Each wall is flat, endless, passes through zero and stands at right angles to its row. A trip goes straight from one point to another. Which walls does it cross, in order?
In the rows, 128 means zero.

Walls:
(1): [ 97 145]
(2): [144  96]
(3): [152 130]
(4): [125  87]
(5): [136 151]
(6): [113 124]
(7): [115 167]
(8): [113 113]
(9): [123 165]
(10): [ 86 112]
(11): [168 109]
Trips:
[ 71 136] to [129 158] => 5, 8, 10, 6, 3
[ 86 153] to [117 119] => 5, 4, 9, 7, 2

Walls:
(1): [ 82 163 116  54 135 158 109 135]
(2): [117 126 132 109 155 132  71  79]
(3): [119 130 153 105  99 141 156 108]
(4): [114 106 163 105 154  98 137  87]
(5): [ 95 112 175 131  97 134 117  67]
(6): [143 123 117 114 143 147 130 109]
(7): [ 94 137 108 133 136 149 160 190]
(8): [ 79 151  89 113 156  95  90 119]
(9): [130 146 137 126 151 142 167  98]
(10): [123 131  73 117  71 100 123  98]
Trips:
[146 176 160 105 136 149 146 169] to [103 153 148 154 101 104 107 152] => 9, 8, 3, 5, 1, 10
[128 126 111 138 138 119 163 117] to [120  57 149 136 132 101 113 146] => 3, 6, 10, 9, 5, 7, 2

Walls:
(1): [ 73 136 100  99  94 140 119 113 136 163  73 150 117 201 162 172 173 133]
(2): [118 138 167 126  86  68 118 102 126 150  91 111 105 160  93 120 141 121]
(3): [ 90 119 124 111 161 119 158 134  87 119 171  94 134 113 122 120 155 106]
(4): [138  83 129 151 125  71 118 115  94 116 105 158 111 141 134 111 164 185]
(5): [ 82 117 130  95 120 157 100 131 135 102  87 117 106 165 145 139 159 124]
(6): [ 85 107 131 137 123 151 148  75 115 142  82 108 141 142 159 153  34 117]
Trips:
[102 144 155 128 114 140 100 105 135 117 109 154 140 165  91 181 148 131] to [106 173 132 172  89  83 111 150 103 141 120  98 140 137 166  94 119 133] => 5
[152 111 130 103 137 130 108 105 108 117 103 122 144 110 151 154 134 112] to [149 147 147 128 121  79  84 131 149 142 168 117 131 126 116 157 115 181] => 1, 2, 5, 6
[126 122 183 132 136  93  88 125 165 152 143 104 103 100 134 137 146 120] to [126 159 185 140 155  80 148 109 168 123 105 144 114 147 150 107  94 144] => 6
[131  87 108 105 162 157  67  74 121 153  69 142 129 172  99 137 137 106] to [174 151  82 165  99 154 149 130  92 147  82 152 117 100 143 121 126  92] => 2, 5, 4
[167 122 134 114 149 138 114 162 111  96 143 169 141 126 112 137 129 142] to [111 189 101 122 127 116  86 148 195 105 119 126 125 110 136 121 129 128] => 4, 5, 1
[160 107 124 100 130 105 138 106 114  88 162 150 119 204 117 129 143 123] to [118 121  94 127 153 124 132 109 106 182 141 112 149 200  92 130 141 112] => 6, 4
